Rows are points. The window is the flat piece filled in between its corners: a triangle in 3 columns, a solid with four corners in 4, and so on. A path goes straight from each point to the next, and from the last back to the first. After which points does the path pass through the window?
(in the rows, 128 means zero)

Window (4 x 4):
[[116  98 138 134]
 [ 77 201 139  98]
 [161  94 101 132]
 [183  89 137 159]]
Path:
(1): [174  85 168  98]
(2): [135 105 110 179]
(3): [100 121 101 178]
(4): [123 114 161  93]
(5): [141 150 156  67]
(6): [ 78 177 118 166]
(7): [129 104 103 169]
(8): [146  94 144  91]
(9): [148 123 169  97]
(10): [102 121 129 173]
(11): [154 106 112 184]
(12): [174  95 152 127]
(13): [176  77 128 116]
(14): [151  93 101 173]
(15): [ 95 159 101 165]
(16): [121 154 138  88]
Through the window after points: 1, 3, 5, 7, 11, 15

Window (6 x 6):
[[101 127 192 180 123 144]
 [169 155 115 152 109  76]
 [ 90 160 163 105 119  80]
 [122  51 106 130 184 165]
 [ 79  69 114 109 127 179]
 [142 143 193 121  91  85]]
Path:
(1): [113 157 159 124 136 147]
(2): [161 176 155 128 131 114]
(3): [146 126 149 159 115  71]
(4): [103  51 117 143 159 134]
(5): [135  83 119 120 176 174]
(6): [129 155 159 140 131 140]
(7): [ 92  86 130 165 111  86]
(8): [142 110 128 157 111  83]
(9): [151 167 121 122 130 130]
(10): [134 175 163 113 135 138]
(11): [128  91  96 156 102  81]
(12): [ 90 126 187 168  90  87]
(13): [131 176 163 124 105 158]
(14): [120 161 164 105 127 126]
(15): [ 67 136 153 125 112  39]
(16): [ 82  72 154 149  99  91]
Through the window after points: 4, 8, 10, 14, 16

Window, 8 rows:
[[168 148 153 189 132 150 119 113]
 [128 122 162  90 166  77 109 163]
 [129 120 138 169  97 124 110 116]
 [148 131 107 147 129 171  80  86]
 [119 141 128 126 163  74 128 113]
 [145 154 159  84 127  80 141 136]
 [136  85  81  83 163 196 164 151]
 [109 143 109 141 131 249 147 143]]
Path:
(1): [123 126 134 132 153 108 127  95]
(2): [138 171 102 119 151  84 103 180]
(3): [146 131 126 129 142 124 108 145]
(4): [121 124 154 115 145 121 112 123]
(5): [ 95 111 146 127 142 159 155  60]
(6): [183 152 108 160 127 144 112 150]
(7): [130 151  62 110 132 161 124 182]
(8): [132  87 120 124 160 181 139 122]
(9): [101 119 154 112 139 167 148  77]
(10): [170 162 117 138 126 134 115 174]
(11): [159 148 122 151 130 120 121 156]
(12): [133 126 156 145 145 147 138 115]
Through the window after points: 1, 3, 9

Window:
[[126 118 136 142 121  73  81 118  83]
 [ 84 154 120 116 119 110 187 117  96]
 [119  55 249 173 137 155 121  95  66]
 [ 73 115 102  69 148  52  81 183 118]
 [107 159  93 154 161 206 129 210 126]
 [123 119 127 150  95  92 143 125 159]
 [125 104 108 106  70 121 137 129  89]
 [148 153 129 106 113 121 166 155 101]
 [ 77 160 139  98  63 104  99 141 164]]
Path:
(1): [102 127 140 180 101  96 161 184 109]
(2): [ 87 128 135 146  86  70 111 159 120]
(3): [143 119 125 124 133 115 131 104 117]
(4): [134  91 167 135 128 125 130 117 123]
(5): [ 72 120 182 182  83 107 110 127  53]
(6): [100 109 153 157 111  71 162 167  93]
(7): [121 127 141 126 114 133 120 104 125]
(8): [117 101 136  70 115 145  83  86 129]
(9): [ 92 120 123 124 127  84 130 179  95]
(10): [107 125 141 158  97 126 165 162  83]
(11): [121 136 155 127 134 141 133  80 127]
(12): [152 124 133  77 118 127 113  78 139]
Through the window after points: 2, 4, 6, 8, 12

Window (11 x 11):
[[169  95 156 140 117 145 162 111  87 122 139]
 [110  81 180  97 132  94 107  93 139  96  85]
 [169  92 121 127 100 137 102 122 115 148 119]
 [175 109 116 126 179 156 115 171 183 135 166]
 [103 130 163 110 125  68 124 121 158 137 126]
 [ 80  94 145  70 122 114 120 113 130 121 126]
 [201 135 145 139 157 249 125 140 174 164 149]
 [157  55 115 159 112 150 174  57  92 162 113]
 [ 84 118 128 108 140 100 114 167 147 114  81]
 [104  81 124 164  87 179 131  63 136  95 133]
 [ 87 121 134 134 161 140  79 112 129 118 127]]
Path:
(1): [122  82 158 124 139 131 118 115 141 137 117]
(2): [131 158 132  85 131  78 111 126 162  60 114]
(3): [129 144 118  93 152 155 134  78 131 127 121]
(4): [115  55 149 141 107 111 132 117 122 141 124]
(5): [131  99 173 172 133 186 133 168 147 158 180]
(6): [152 110 123 127 125 164 134 101 128 128 128]
(7): [128 130 115 135 131 138 136 102 132  96  98]
(8): [138  80 166 122 127 151 126 151 128 153 144]
Through the window after points: 1, 3, 7
